Each row is a point. Each copy is the shape, with its points in the same order, turned, moved and blurred by noise. Say if it was mirrored as well.

Shape (7 x 3):
[[-14 -10 -16]
 [-32 -28   4]
 [  8  15  -7]
 [  3  24 -14]
 [  3   9  -7]
 [-34  12  -8]
 [ 32 -29  35]]
Copy 1, 7 rows:
[[ 13  21  -9]
 [-17  33  -6]
 [ 23 -14   3]
 [ 33  -6   8]
 [ 19  -8  -2]
 [ 11  26  14]
 [-32 -43 -22]]
Copy 1 is: only turned
Copy 2 (7 x 3):
[[ 13 -18  22]
 [ 42 -19  13]
 [-12   2  18]
 [-17   0  29]
 [ -6   3  19]
 [ 17  -3  47]
 [ 19  15 -40]]
Copy 2 is: only turned
Copy 3 (7 x 3):
[[-27  -5  -4]
 [-31 -33 -25]
 [  3   8   2]
 [  0  11  16]
 [ -4   6   0]
 [-17 -26  16]
 [ 18   6 -60]]
Copy 3 is: only turned

Shape:
[[ 36  -5   2  10 -11  -8]
 [ 20  31   6 -12 -11   3]
 [  4  -7 -18  -4  43  17]
 [ -5  33  11  39 -29 -13]
 [  1 -24   3   3  11  38]
 [ 11   2 -25  37 -11  22]
 [  3 -18  -9   2  12 -37]
 [ -5 -22  22  11  37  30]
 [-15 -14  -2  -2  19  -7]
 [ 13  31 -10  35   8 -38]
 [ 28 -20  35  11   2 -30]]
Copy 1, 11 rows:
[[ 13  10   3  32  11  24]
 [-20  26 -24  26  13  23]
 [ 19  18  -6 -29   9  -8]
 [-37 -22   0  22  21  44]
 [ -4  12  16  -4 -19 -12]
 [ -4   2  20  -4 -13  43]
 [ 32 -23 -19  14  21   6]
 [ -8   9  18 -16   5 -31]
 [  6 -13 -13  -6   8 -10]
 [  2 -12  -4  12  49  44]
 [ 15  -9   6  51  32 -11]]
Copy 1 is: only turned
Copy 2, 11 rows:
[[  6 -21  -4 -12  30 -25]
 [ 14  18  10  -1  26  -3]
 [-13  -1  -9   3 -22  15]
 [ 25  27  -8   2  22 -60]
 [ -2 -21  15  -1 -30  -9]
 [ 23 -19  -8  31   1 -36]
 [ 12 -10 -33 -39   6  -5]
 [-25  -5   5 -12 -44 -15]
 [ 11   6 -12 -18 -16  -2]
 [  4  22 -45  -6  29 -32]
 [ -3 -14   7 -53  21 -32]]
Copy 2 is: only turned

Shape (12 x 9):
[[ 28 -13 -14 -31   1  -2 -23 -14  18]
 [ 38  28 -20   5  -1  16  -3  14  16]
 [ -1 -10  29  -8   8 -42 -45 -16   0]
 [-19   0  -1 -21 -22 -21   4  19 -36]
 [ -3  26 -25  33 -39  -3 -12  50  -1]
 [  0  -5 -36  23 -17 -19  13   2  39]
 [-15  42   2 -14 -28 -50 -34  -9 -16]
 [ 36  -5 -27   2   7 -29 -21  17  31]
 [-22  38   3   7 -30  21 -37 -16  29]
 [-19   5  15 -20  13  17  23  27 -15]
 [ 30 -12 -33   3 -33 -10  30  -8 -29]
 [ 31  -6  19 -26  -3  16  25  37  16]]
Copy 1, 12 rows:
[[-21  -1  20  -2 -12  15  41  25 -20]
 [ 14  12  -1  16 -22  13  -5  40  -6]
 [-51  21  21 -13  32   9  32  -4  14]
 [  7 -16  46  -3   4   3   6 -27  31]
 [  4  -6   0  24 -26  35 -36   3  45]
 [-10 -26 -36   0 -31  12  12   5  15]
 [-11  46  25   3  -3  16  24 -37  38]
 [-21  -2  -6 -10 -21  20  25  46  21]
 [-10  24 -12  35   0  47   1 -28 -18]
 [ 33 -29  29   4  33   3  -3   0  -1]
 [ -4 -22  28  -1 -52 -31  -4  -2   6]
 [ 18 -33  25  35  14  -5  17  43   4]]
Copy 1 is: mirrored
Copy 2:
[[ 13   0  10 -19 -12 -14  -2  16  52]
 [  9  17  37  -3 -22 -21  35  31  10]
 [ -6 -57   8  -4  16  12 -11  15  38]
 [ 20 -20  28  11   3   1  -2 -44   4]
 [ 24 -14  23  50 -26 -24  38   3 -21]
 [-23  -8   0  13 -40 -46  15   2   6]
 [  0 -56  33  21  -2  15  38 -22  40]
 [  7 -25  20  -2 -20 -51   7  33  28]
 [ -4 -11  -5  20 -39  37  44  18  21]
 [ 15   2  35 -19 -17  17 -12 -18 -26]
 [ -4  28  17  12  16 -46  18 -33  16]
 [ 14  27  52   1 -22  -9 -29  17   2]]
Copy 2 is: mirrored
Copy 3:
[[  1  16 -13 -35 -14 -15  18 -13 -10]
 [ -2  20  -4 -26  28  13  -5  16  15]
 [-13 -26   5 -13 -34 -28  10 -44  24]
 [-33   7  13  29 -12 -19 -27 -18 -19]
 [-20   8   7  10  60 -28 -40   0  17]
 [-16 -12 -18   0  41 -32  24  16  -3]
 [-54  -6  -3  -1 -28 -39 -30  -8  34]
 [-21   5   3 -38  31 -15  28 -16   7]
 [ 20   8 -25   2  -6 -43 -22  16  49]
 [  5  23  24  43  -7  11  -3  -4  -7]
 [-28 -11 -25  -4  17   7 -23   5 -48]
 [ 18  16  43  -9   7  10   3  13 -23]]
Copy 3 is: mirrored

Shape, 15 rows:
[[-25  15 -26 -17 -16  20 -33  33  23 -20   6  23]
 [-27 -18  24  26  23 -49 -35  31 -23  30  15 -19]
 [  6 -30 -15  26  18 -36  12 -23  13 -29  -4  -9]
 [ 19 -15  -9 -20   8  16 -40  14 -16   7  21 -14]
 [ 21  39  -7   2 -21 -27  13  16  25  -1  -5  -5]
 [-26  -3 -17   3 -36  10  -5 -23  11  20 -15   0]
 [-26   2 -14 -28 -25  -1   2 -23  16  -9   2  18]
 [ -3  34   6  31   7 -11  22   4 -11  36  30  -1]
 [-19  18   5 -12 -17  10  16  29 -17  -3 -24  -4]
 [ -3  22  -1  39 -27  -6 -39  32 -33  -8  -7 -17]
 [ 34   1 -19   6  -3  18  -8 -18 -29  12   1 -27]
 [-22   8 -12  -4  -9  15  -5  24   6 -25  31 -33]
 [ 15  24  -7  37   4  -1 -40  16  24   4 -28  -9]
 [ 17 -22   4  24 -11 -18  16  29 -14  16  -6 -10]
 [ 43 -27  36  21  30   6 -17 -20  16  -2  31 -11]]
Copy 1:
[[-21  13  52  10  18  38 -36  20 -10   1 -32 -13]
 [ 22  35  13 -36  48 -22  -8 -30  37  19  -7  11]
 [ 14  -5 -13   2  -9 -26 -35  17   8  29  28 -25]
 [ -2  53  13  -8  -9   3   3  -5 -13  11 -35 -13]
 [ -7 -27   9  12 -10  11 -26 -30   4 -26  -7 -15]
 [-18  -7  31  -4  16   2 -13  -2 -47  13  18  10]
 [  8  -2  27  27   9  21 -20  17 -39   1  11   9]
 [ -6  10 -19 -32   6  21 -27 -38   2 -20  22  22]
 [  2   0  22 -23  28   3 -17   4 -31 -45  -8 -16]
 [-35  -5  -4 -28  47  -8 -14 -18  -7  -1 -45 -11]
 [-18  29 -19 -14 -16 -15  -3 -17 -44   6  -8 -15]
 [ 15   1  15 -27  -4  16 -45   9 -20   2 -45   5]
 [-32  -8  18 -19  16  15 -15 -27  10  17  -5 -48]
 [-11   9   7 -29   0 -36  -6  -4  10 -21   6  -2]
 [  9  24 -22 -29 -33  16  27   7  23  35   6 -17]]
Copy 1 is: mirrored
Copy 2:
[[  9   4 -35   5  -7  13  48  26  35  15  24  -8]
 [-10  28  18 -36 -56 -22  16 -50  23  -2  -2  11]
 [-53   2  10 -12   7  -4 -16  -4 -11   7  18  34]
 [ -2   8  10  36 -35  19  30  -9   4   9 -11  -5]
 [-25 -15 -45   8   8  -9 -15 -27  32  23   7 -16]
 [ -5  15   4  -4   9 -14  -6  34  40  26 -18  -7]
 [-21  13 -22   4  12  -3   4  42  35  -9  -9  -4]
 [  5  -8 -29  -9 -19  -2 -23 -37  41  13 -35  31]
 [  9 -21 -10 -21  18   9  16  -7  31   1 -15 -29]
 [ -3   8 -14 -35 -28  17  24 -28   8  53 -13 -24]
 [-16  -8  12  28  -4  16  -1 -14  -3  35 -42   0]
 [  4  28 -15   3   8  44  13 -15  28   5  11   2]
 [  6  -1 -22  -1  -6 -29  17 -20  -4  59  14  -1]
 [-15 -28  21 -15 -23   2 -18 -26  22  16   6  -9]
 [  4   9   2  28 -38  -2 -32 -18 -39  -4   6  28]]
Copy 2 is: mirrored
Copy 3:
[[-24 -44 -33   6  20   5  31   9   9  16 -29   1]
 [-24  23   0  48 -53 -15   7  38  22  29  15  30]
 [ 26   3 -15 -27 -30 -20  -2 -11  13   0  33   2]
 [-25 -31  22   3  -6 -19 -14  22  -6  27 -27  24]
 [  8 -23  -1  16   0  18  -9  15  21   4  10 -47]
 [ 19  22  -9 -11  25   4  27  18  -2   9 -21  -3]
 [  3   2 -24 -15  20  29  10   5  15 -12 -26   7]
 [ -7  23   0  29 -24  34 -15   2 -21  32  12 -24]
 [ -4 -13  24  31   7  22  38 -11   8  -3  -6  -4]
 [ 10 -22   0  52 -28 -18  28  39 -24   3  -7 -10]
 [ 17  -7  45  -7 -11  -6 -13   7 -25  17 -21  -2]
 [-39 -31   1  -4  -5  12  20  19 -15  -9   8   3]
 [ 10 -14  -9  29   2 -48  10  14   0  31   0 -38]
 [ 27 -11  23  23 -19   8   3  16   8  28  32  14]
 [ -4   0   0   3  -3 -38 -60  -5 -17  12  28  28]]
Copy 3 is: mirrored

Shape:
[[-20  -4   9 -15  16 -11   6  37 -24  15  11 -47]
 [-20 -33 -12  30 -11   5  29  12  20   2  31   6]
 [-20   4  17 -13  15  -6   6  50   5  -6  -4 -21]
 [ 24  38  -9 -27  14  10  -5 -17  15 -53  -9 -15]
 [ 26  43  -2 -24  -1   7  17  17  -9 -30   2  20]
 [ 19  40  32 -20 -16 -11   4   6   8 -35 -26 -11]
 [-35 -29 -26  -3   1  -3  11   7  -4   7  -2  36]
 [  5 -20 -20 -13  -9  -3   4   9  35  27  23  19]
 [ 45  30  12 -24   8  -2  34 -16  -3 -25 -27 -15]
 [-17 -33  15 -12  11  -9   6  -5   8   0  32  32]
 [ 55  34   7   5  15 -10 -15   3  -5 -34 -25  -2]
 [  1 -39  -5  -4 -25  38  -3  -4   5   5  15  24]
 [-18 -18 -19  -5 -30 -18  -2  -5  -1   2  18  14]
 [-39  23  20   8  18   3   4  18  -2  34   2 -23]
 [ 29  38  10  -9   0  -1   4  -3 -11 -27  13  -5]]
Copy 1 (15 x 12):
[[-13  18 -15  -9 -33  17  -1 -31  44  -3  15 -22]
 [ 38 -27   3   1  -2  12  -2  28  38 -25   7  -8]
 [-23  32  -6   5 -19   7 -17  -3  37 -14  25  -6]
 [-31 -14   8  16  25 -15 -34 -37 -12  -7  25  44]
 [-11   9  28  -9  12 -19 -47 -14 -16  -3  -2  19]
 [-47  18  16 -16  31   9 -33 -11 -18  -6  27  18]
 [ 36   9   0  20  17   5  10  17  33  14 -14  -1]
 [  6 -22  -3   9  19 -11  -1  18  29 -30 -25 -20]
 [-23   0  23 -21  10  17 -11 -39 -26 -20   6  35]
 [ 19  -7 -10  32  12  32 -22  17  15 -11 -17 -21]
 [-34  -2  29   3   8 -13  -8 -22 -47  -4  31   9]
 [  6 -43   9   9  -9  17  -3  34  20  10 -26  11]
 [ 15 -24   4   2  26   8  -3   4  33  15  -8 -16]
 [ -3  22 -48 -25 -19  -1  -1  -3  20   0  22  -8]
 [-18 -16   9 -15   9   2 -39 -25 -24  -2  16   7]]
Copy 1 is: mirrored
Copy 2 (15 x 12):
[[ -6 -23 -14  15  13  32 -20   6   8   1 -50  -8]
 [ -1  16  -6  -5  36  11 -16 -22  -8  14  15  49]
 [  7  -2  -7   5   0   2 -43   4  -5  -7 -38  -5]
 [  8 -33   7 -24 -30 -16 -34  10   1   1  43 -40]
 [ -5 -24   9 -16  -5 -41 -27 -34  -3  -4   9 -39]
 [-14 -11  19  -7 -22 -46 -42  14  -3  19  -3 -36]
 [ 20   4 -18 -11  -5  -9  13 -38   6   5 -12  39]
 [  4  19  28 -32   5   7  -1 -27  13 -11  -1  29]
 [-34  -7  -4  -1 -20 -36 -21  11   8  -6  27 -51]
 [  8  -5   6 -29  18 -18  19   0 -10 -17  -5  42]
 [-19 -18  25  20 -39 -24 -20  -3 -26   3  26 -44]
 [ 14  25   0 -38  22   3  24 -22 -22  25   6   5]
 [ -6 -13   6 -26   0  -2   8 -24   9  30  -7  36]
 [ 24  -3   7  29  31   3 -19   6  29   5 -29  -2]
 [-17 -32  18  -3   6 -23 -17  -3  -6   7  22 -37]]
Copy 2 is: mirrored
Copy 3 (15 x 12):
[[  4 -44   4   3   6  -4 -38 -10  30 -32  -3  18]
 [-47 -21 -22 -13  -3  -3  -5  -2 -34 -11 -12 -15]
 [ -9 -46   5   2   2 -32 -13   5  24 -19   3  28]
 [ -4   6  33  15  44 -24  -9  60  19  24  12   3]
 [ -7 -24  51  10  -7 -25 -12  34   1  32  23  -1]
 [ 31 -32  21   3  27 -50  -9  32  12  27  10  -8]
 [-26  -4  -2 -20 -39  -1  22   8   5 -17 -17 -16]
 [-34  11  12 -34  -2  -9  -3 -11  -7   9 -21   4]
 [ 14  -3  21  28  15 -37 -36  34  21  44   2 -23]
 [-24  13   5  -1  -7 -18  23 -22  -6 -20   8 -16]
 [ 22 -22  28  37  28 -12   7  34  13  58   0   6]
 [-17  17 -23 -34 -17  13   4   4 -14  12  19 -11]
 [-11 -13  10 -37  -2   5   8  -1  -7  -6 -12 -29]
 [ 19 -24   1   2  -8 -22 -26   2 -12 -40 -19  28]
 [  9 -17  39  17  27 -14 -18  21  -3  24  15  -7]]
Copy 3 is: only turned
Copy 4, 15 rows:
[[-44 -28 -17  13 -25  -4 -18 -17 -25   8   7  -3]
 [ -3   2 -22 -36  14 -31  11 -19  -4  17  33  12]
 [-37  -3  -4   2 -11 -12   8  -8 -28 -19  -3 -19]
 [ 11   6  14  -2 -15  33  18  56 -17 -33  -3  14]
 [-12  29  -8 -11  -8  46  20  17   7 -15 -14  -4]
 [  1   3  29 -11 -22  48  20   3 -23 -27 -17 -13]
 [ 14  10 -34   9  35 -22   5 -15   3  13   1  -8]
 [ -2  12 -19 -16  25  -6  33   9 -18  50  17 -14]
 [ 17  19  12 -21 -43  37  -1  21 -24  -5 -30   8]
 [ 16  20   1  -1   7 -28   0  -2   7  23  28 -31]
 [ -6   0  25 -34  -4  54  -6  33  -8 -16 -29 -13]
 [  9  33  -7  -7  40   0   1 -10 -17  29  37   9]
 [ 21 -16 -13  -2  19   0  21  -9   1  27  25  -8]
 [-41 -11  20  11  -7 -32   7 -19 -10  17 -19   9]
 [ -2   8  22 -15 -24  39  11  18  17  -9  -2   3]]
Copy 4 is: only turned
